Every row gives one point. Examples show where two turns around zero, p and q, send a point. Write where each new point lands after one turn and then the other. Backwards means that the second turn is done in reverse. Each puzzle has new turns, and all numbers are rounded.

Turn p:
[-0.01  0.86  1.24] -> [0.53 1.15 0.83]
[-0.55 -0.65  1.37] -> [-0.53  0.15  1.52]
[-0.48  0.18 -3.90] -> [-0.99 -0.96 -3.68]
[ 1.04 -0.38  1.29] -> [ 1.00 -0.33  1.33]
Turn q:
[-1.26  1.69  0.94] -> [-1.27  1.64  1.01]
[ 0.21  1.21 -2.33] -> [ 0.91  1.61 -1.87]
[-0.99 -3.09  0.22] -> [-1.33 -2.87 -0.74]
[0.99 0.21 0.58] -> [ 0.83 -0.07  0.82]
[ 2.18 -1.30  1.08] -> [ 1.69 -1.82  1.20]
[-1.14  1.27 -0.49] -> [-0.84  1.51 -0.42]
Where do these land?
q, then p backwards: [-2.65 -1.31 -0.39] -> [-2.02 -1.19 -1.85]
q, then p: [ 0.74  0.14 -1.49] -> [ 0.93 -0.60 -1.25]
p, then q: [ 1.01 -1.19 -0.28] -> [ 0.18 -1.57 -0.10]
p, then q backwards: [-0.03  1.81 -1.12] -> [-0.08  0.77 -1.98]
q, then p: [ 0.72 -0.13  3.86] -> [-0.06  0.53  3.89]
q, then p: [ 0.21  0.67 -0.57] -> [ 0.61  0.32 -0.58]

Turn p:
[ 0.58  1.81  0.63  0.18 -0.80 -1.89] -> [-0.22  1.41  1.15  0.23 -1.30 -1.78]
[ 1.00  0.20 -0.82  0.10 -1.41 -1.04] -> [ 0.90  0.40 -0.53  0.05 -1.65 -0.90]
[-0.89 -2.71 -1.65 -0.52 -1.17  2.47] -> [ 0.44 -1.94 -2.39 -0.68 -0.43  2.88]
[-1.57  2.73  2.50  0.79  2.42  1.06] -> [-1.89  1.68  3.15  0.77  2.49  0.85]
[-0.65  0.68  0.12  0.95 -0.41 -2.06] -> [-0.97  0.47  0.24  1.39 -0.99 -1.44]
[ 0.71 -1.81 -0.92 -0.87 -1.07  3.23] -> [ 1.73 -1.32 -1.14 -1.64 -0.13  2.87]
[-0.21  0.89 -1.96 -0.54  0.22 -1.31] -> [-0.23  1.59 -1.72  0.26 -0.17 -1.05]
[-0.98  0.23  0.69 -1.47  0.41 -0.62] -> [-1.61  0.14  0.05 -1.07  0.37 -0.55]
[ 2.01 -2.02  1.41  1.39  1.80  0.17] -> [ 1.85 -2.43  1.20  0.69  1.82 -0.86]
Turn q:
[ 1.77  0.59  1.14  2.60 -2.11  1.10] -> [ 1.82  1.04  1.56  1.35 -2.81 -0.82]
[ 1.68 -1.94  0.66 -1.15  0.73  0.33] -> [ 1.44 -1.72  0.75 -0.93  0.37  1.55]
[-0.30  0.80  1.24  0.95 -2.39  0.65] -> [-0.44  0.63  1.34  0.18 -2.24 -1.38]
[ 0.66  0.82 -3.21 -0.65  0.76 -0.61] -> [ 0.68  0.51 -3.39 -0.32  0.65  0.25]
[ 0.79  0.10  1.74  1.20  0.92 -0.84] -> [ 1.18  0.64  1.80  0.64  1.07 -0.28]
[-4.23 -0.13 -1.94 -1.01  1.12  0.97] -> [-4.29 -0.46 -2.01  0.77  0.92  0.91]
[-0.79 -0.96 -0.54 -0.65  0.30 -2.56] -> [-0.18 -1.38 -0.72 -0.34  2.00 -1.52]
[ 0.43  0.73  0.91 -1.30  0.69  0.97] -> [-0.20  0.76  0.68 -1.36  0.04  1.32]
Where do these land?
p, then q backwards: [-0.59 -1.18  0.54 -2.08 -0.06 -1.36] -> [-1.27 -0.15 -0.44 -1.85 -1.45 -0.91]
p, then q: [-0.30  6.02  0.01  0.82 -1.72  0.21] -> [-1.08  5.11  1.86 -1.22 -2.07 -1.88]
q, then p backwards: [ 0.92 -1.02 -0.71  0.01 -0.20 -1.20] -> [ 1.23 -1.39 -0.42  0.12  0.45 -0.18]
p, then q: [-0.53 -1.51  0.61  0.60 -0.98 -0.26] -> [-0.19 -1.73  0.34  0.74 -0.75 -0.30]
q, then p: [ 0.67 -1.21  0.24  0.19  0.59 -1.17] -> [ 0.89 -1.06  0.10  0.06  1.07 -0.81]
p, then q: [ 0.71  0.82 -1.07 -0.42  0.07  4.55] -> [ 0.63  1.65 -0.10 -1.20 -1.74  3.95]
p, then q: [ 0.35 -0.72  1.07  0.42  1.26  0.42] -> [ 0.40 -0.59  0.97  0.42  1.12  0.91]
q, then p: [-1.23 -1.20 -0.70  0.45  1.03 -1.20] -> [-0.19 -0.86 -0.81  1.57  1.47 -0.28]
